Each row of a before or after table is a point. The points were changed in one or more steps. Then noise was added and the rows were shuffled. The steps act on columns, c1 being the first. What was done? A step turns or swaps two columns, mirrors them in a line or flattens them onto one, adds a multiple of one to another, or multiplies or shifts one. Angles are multiples of 10 degrees, from the lower column toward the higher: turns from -170 to 170, lines from 10 to 170 but not 90. Use the fewest steps. Two steps may share a column if one is a turn and the other turns, adds or multiplies; they go together, in the order done. Otherwise the lowest column goes first.
In the rows, zero is written as 128.

Before (13 x 2):
[[137  94]
 [118 119]
 [ 97 112]
 [107 161]
 [130 148]
 [162 157]
 [121 134]
 [128 113]
 [149 108]
 [152 129]
 [144 143]
 [107 163]
 [115 139]]
After (13 x 2):
[[121 142]
 [107 193]
 [130 166]
 [153 129]
 [107 198]
 [115 150]
 [ 96  96]
 [145 157]
 [128  97]
 [148  89]
 [162 186]
 [136  61]
 [118 110]]
Steps: multiply c2 by 2

Before (14 x 3):
[[110 192 109]
 [126 152 115]
 [114 129 123]
 [147 131  92]
 [157 161 142]
 [ 96 204 155]
 [137 164 140]
 [ 98 149 160]
 [149 152 112]
 [170 133 130]
 [135 157 152]
 [147 139  89]
 [113 190 126]
 [137 111 143]]
After (14 x 3):
[[148 120  87]
 [163 143 140]
 [120 141 123]
 [167 178 124]
 [125 167 160]
 [157  99 129]
 [166 199 156]
 [144 145 116]
 [121 110 143]
 [165 184 108]
 [158 126 112]
 [171 128 142]
 [155 144 152]
 [142 114  93]]
Steps: turn c1 and c2 by -50 degrees

Before (13 x 6):
[[140  97 118 131 166 163]
 [171 117  83 172 182 169]
 [109 135 108 115 183 179]
 [159 114 102 171 180 174]
 [143 102 159 136 117  88]
 [147 101 125 134  89 107]
 [124 121 124 152 103 113]
 [125 123 147 151 142  97]
 [101 127 124 128 106  88]
 [116  87 105 173  89 118]
 [109 150 170 130 186 193]
 [155 135 132 140 112 127]
 [155 122 120 159 107 108]]
After (13 x 6):
[[ 79 116 118 135 179 176]
 [137 151 142 113 185 190]
 [148 135 120 117 181 178]
 [143 129 127 103 106  87]
 [ 89 122 124 134 105 108]
 [113 100 127 142  90 103]
 [109 124 136 113 142  95]
 [ 97  88 120  95  92 118]
 [110 120 126 113 104 111]
 [114 104 142 136 117  88]
 [105 136 128 143 112 129]
 [ 68 116 111 142 183 170]
 [117  97 127 136 166 164]]
Steps: turn c1 and c4 by 120 degrees; multiply c3 by 0.4

Before (12 x 8):
[[133  78 126 129 181 107 114 101]
 [143 178 146 162 129  56 113  90]
 [135 121 124 139  96 154 161 100]
 [133 120 165  93 114 174 172 124]
 [153 166 120 136 132 105  77  98]
 [ 91 133 159 115 109 127 130  82]
 [121  93 179 118 120 147 135  86]
 [136  99 157 139 104 135 118 134]
 [114 138 132 154 141 162 125 115]
 [135  94 131 114 122 111 107  93]
 [175 165 144 163 117 122 102  80]
 [173 176 147 171 112  70  91  73]]
After (12 x 8):
[[113 126 132 155 141 161 137 116]
 [133 108 132 115 123 125  94 129]
 [176 104 153 162 117 138 165 124]
 [136 161 121 140  96 159 120 115]
 [173  91 160 170 111  94 176 140]
 [152  79 115 137 132 116 167 133]
 [135 118 174 138 104 134  99 126]
 [ 92 131 176 113 109 143 133 121]
 [133 115 123 130 181 118  79 130]
 [122 136 208 119 120 158  94 118]
 [133 175 188  93 115 169 120 115]
 [142 111 158 162 130  76 178 146]]
Steps: swap c2 and c7; multiply c3 by 1.6; flatten c6 and c8 onto the line at 160 degrees

Before (11 x 9):
[[127 143 139 104 115 105 170 163 146]
 [136 120  95 103 176 145 146 135 110]
 [139  66  78  97 144 176 154 172 106]
 [ 94  99 146 152 139 139 115 160  93]
 [134 119 107 134  94 168 150  99 133]
 [108  66 111 169 152 169 171 143 169]
 [ 72 106  85 137 113 105 143 136  94]
 [ 85 155 113 112  90 114 117 176  98]
 [ 98 107  94 113 126 145 103 138 141]
 [132 142 108 152 131 158 178 150 107]
 [123  79 106 177 144 121 116 133 162]]
After (11 x 9):
[[143 121 107 180 124  80 117 129 162]
 [129 157 109 151 133 143 176 144 107]
 [152 170 111 170 108  65 171 138 167]
 [144 176  78  98 138  68 153 157 107]
 [139 141 147 150  94  99 115 150  93]
 [114 103  83 137  73 106 144 135  95]
 [126 145  93 112  98 106 103 135 141]
 [ 89 112 113 112  84 154 116 162  98]
 [ 94 166 110 135 133 118 150 108 132]
 [175 145  95 103 136 121 145 134 112]
 [115 104 138 104 128 143 171 156 146]]
Steps: swap c1 and c5; swap c2 and c6; multiply c8 by 0.7

Before (9 x 12):
[[100  70  77 118 129 136 129 178 108 133 149 137]
 [126 126  94 150 127 136 108  89 130 113 132 114]
 [153 119 130 122 140 134 150 124  30 235 119 145]
 [136  64 115 130 144  52 144 152 137 106 101 176]
 [158 149 119 116 137 128  88 118 150 111 137 162]
 [136 148 130 148 144 129 114 168 132 111 151 124]
 [145 155 130 113 123 117 155 103 143 113  99 123]
 [ 78 154 106 146 167 159 171 138 146 126 160 119]
 [ 88 133 128 120 140 148 108  99 136 101 156 105]]
After (9 x 12):
[[158 156 120  95 137 129  89 119 151 110 134 116]
 [154 118 130 110 138 136 150 124  31 234 122 123]
 [126 126  94 143 129 134 106  89 129 113 129 150]
 [144 163 129 133 123 117 155 103 143 113 108 112]
 [ 78 162 107 137 166 158 171 139 146 125 152 145]
 [ 99  53  78 118 130 139 128 178 108 132 143 118]
 [ 91 136 128 151 141 147 110  98 136 100 147 120]
 [136  45 116  80 144  51 146 151 138 107 109 129]
 [138 154 130 132 143 131 114 168 132 113 144 150]]
Steps: multiply c2 by 1.3; turn c4 and c12 by 90 degrees; multiply c11 by 0.7

Before (8 x 14):
[[136  80 153  89 128  72 200  89 100 105 131 111 158 142]
 [108 129 140 147 149 130 103 182 154 158 124 112 116 102]
 [147 133 140 133 148 157 106 139 122 133 107  86 114  94]
 [116 127 127 138 115 134  99 168  98 135 126 111 124  80]
 [109 119 120 152 128 154 111 170 148 111 130 110  82  88]
 [142 136 113 123 139  85 132 103 111 116  81 117 123  91]
 [148  98 148 113 114 110 205 108 134 110 138 145 188 123]
 [129  97 160 164 119 132  88 160 143 121 112 115 115  89]]
After (8 x 14):
[[191  50 147 145  87 145  99 109 142 109 131 110 189 122]
 [157 158 110 121  90 109 125 153  51 137 122 132 125  81]
 [187 150 129 107 188  88 134 131 113 133 136 157 116  95]
 [151 144 105 115 127 112 119 154 175 113 106 155  81  90]
 [180 125 132  93 163 117 134 121  84 116 162  84 121  92]
 [174  55 160 156 129 109  80  94  56 106 158  73 154 137]
 [171 169 127  94 102 116  99 133 165 121 109 133 114  89]
 [145 153 106 112 194 111 128 156 192 160 116 130 116 105]]
Steps: shift c1 by 40; turn c2 and c7 by 90 degrees; flatten c3 and c8 onto the line at 130 degrees; turn c4 and c11 by -130 degrees; multiply c5 by 3; swap c6 and c12; multiply c9 by 2.5

Before (13 x 20):
[[110 161  97 108 150 135  79 109 163 137 126 167 110 101 143 116 133  93
   95  94]
 [ 85 179  84  85 186 119 114  72 137 114 109 172 169  96 130 108 142  87
  113 105]
 [100 184 101 114 184 129  72 109 114 120  92 140 151  84 155  75 121 116
   96 102]
 [106 155 125 127 102  95 128 131 113  94 139 133 146 163  96 152 101 163
  149 108]
 [109 135 132 130 126 150 147 133 126 113 105 142 124 157 108 153 122 175
  160 146]
 [ 97  85 195  70 158 133 147 142 137 156 103  77 120 111 158  88 150 145
   96  96]
 [ 97 125 118 130  98 120 136 148 124 105 119 145 163 100 125 144 130 154
  135 130]
 [103 153 114 102 110  76 159 141 147 121  95 115 134 132 127 146 113 178
  146 154]
 [122 123 121 124 110 110 121 131 138 113  95 128 167 146 125 164  83 147
  177 126]
 [102 114 141  88 113 159 150 100 147 124 100  70 129  97 184  70 143 166
  119  79]
 [110  95 158  75 127 154 119 159 141 118 118  66 135 159 149  84 168 133
  121 136]
 [127 146 119 104 104 110 165 159 116 125 115 149 136 131 127 119 104 148
  177 119]
 [106 124 131 125  83  97 136 122 107 116 107 166 158 188 130 139 103 161
  146 164]]
After (13 x 20):
[[109  90 175  73 126 154 120 161 119 132 118  65 138 160 118  84 199 108
  122 135]
 [ 98 124 115 129  97 121 135 150 107 126 120 144 165  98 150 142 123 113
  137 131]
 [109 133 134 133 125 153 146 130 113 119 108 142 125 156 179 154 115 111
  161 147]
 [122 117 119 121 109 110 123 132 118 120  93 128 163 147 143 163  84 117
  177 125]
 [127 148 114 103 103 111 165 159 121 129 114 146 135 132 143 121  93 116
  175 120]
 [104 142 103 102 110  75 158 141 129  97  95 117 131 133 168 145 121  97
  149 153]
 [ 97  91 235  71 158 133 147 143 155 154 102  75 120 109 121  90 173  94
   93  98]
 [104 133 135 123  83  95 138 122 112 143 108 165 156 189 154 141  85 105
  146 160]
 [102 105 146  89 111 158 150  98 131 118 101  70 128  99 122  71 172  61
  117  77]
 [112 144  79 107 149 133  80 110 146  87 127 167 110 102  92 117 114 137
   94  94]
 [102 181  82 115 185 129  69 107 115 107  92 138 151  84 100  75 117 117
   96 101]
 [ 85 166  59  85 187 118 115  72 119  92 109 172 167  97  96 107 118 151
  114 105]
 [108 153 125 127 100  93 127 132  92 115 139 133 148 164 176 154  98 131
  145 109]]
Steps: turn c9 and c10 by -70 degrees; turn c2 and c10 by -30 degrees; multiply c3 by 1.6; add -0.5 times c12 to c17; turn c15 and c18 by -130 degrees

Before (9 x 24):
[[123 153 134  68 132 132 125 141 124 110 144 151 109 145  92  90  96 166
  116 164 115 125 138 119]
 [146 116 134 141  90 130 128 141  85 135 130 157 108 176 106 108  69 158
  128 167 137  99 164 120]
 [133  94 138 110 163 145 110 164 118 147 115 154 120 158 127  84 105 130
  111 168 125  79 159  99]
 [115 124 135 126 135 145 127 109 146 121  98 107 217 179 146 154 164  83
  124 129 174 131 165  83]
 [144 127  96 123 130 124 175 151 120  98 121 143 108 140  99 114  97 127
  115 153 138 112 147 142]
 [101 104 159 126 130 110 140 114 142 154  85 121 180 137 175 157 153  95
   86 130 149 152 122  63]
 [174 156 157 178  94 164 162 124 203 149 100 123 148 163 175 166 180  86
  112 130 180 194 108 101]
 [124 161 138 133  97 113 157 187 106 127 133 164 110 131  90  95 129 142
  150 177 139 109 129 146]
 [173 159 110 120  65 121 129 176 114 110 156 156 104 129 122 126 108 120
  140 161 121  87 108 161]]
After (9 x 24):
[[131  93 139 119 163 140 110 165 116 104 116 153 122 156 125  86 157 130
  119 171 128  81 152 100]
 [146 130  94 136 125 123 179 150 122 134 124 144 107 142  97 119 162 129
  159 152 132 114 144 137]
 [175 156 160 158  97 164 164 127 204 104 101 122 146 164 172 166  58  86
  116 130 179 194 149 104]
 [124 162 134 132  98 113 161 187 104 148 130 161 114 131  89  93 126 146
  114 180 141 109 115 147]
 [145 116 138 159  88 130 127 142  90 127 130 156 102 175 108 109 182 160
  121 167 140  97 142 118]
 [126 152 130  82 135 126 125 140 124 124 146 153 107 143  92  88 179 167
  148 161 116 124 135 124]
 [171 161 110 126  66 118 122 173 116 149 157 158 105 128 122 126 147 121
  137 161 119  84 103 158]
 [101 106 158 123 131 114 144 114 144  82  86 117 177 133 174 158 103  94
  128 129 146 150 125  64]
 [113 121 136 114 136 144 128 105 148 125 101 103 214 182 149 152  94  86
  141 128 171 128 171  85]]
Steps: mirror c4 and c17 in the line at 170 degrees; add 0.5 times c9 to c23; turn c10 and c19 by -120 degrees
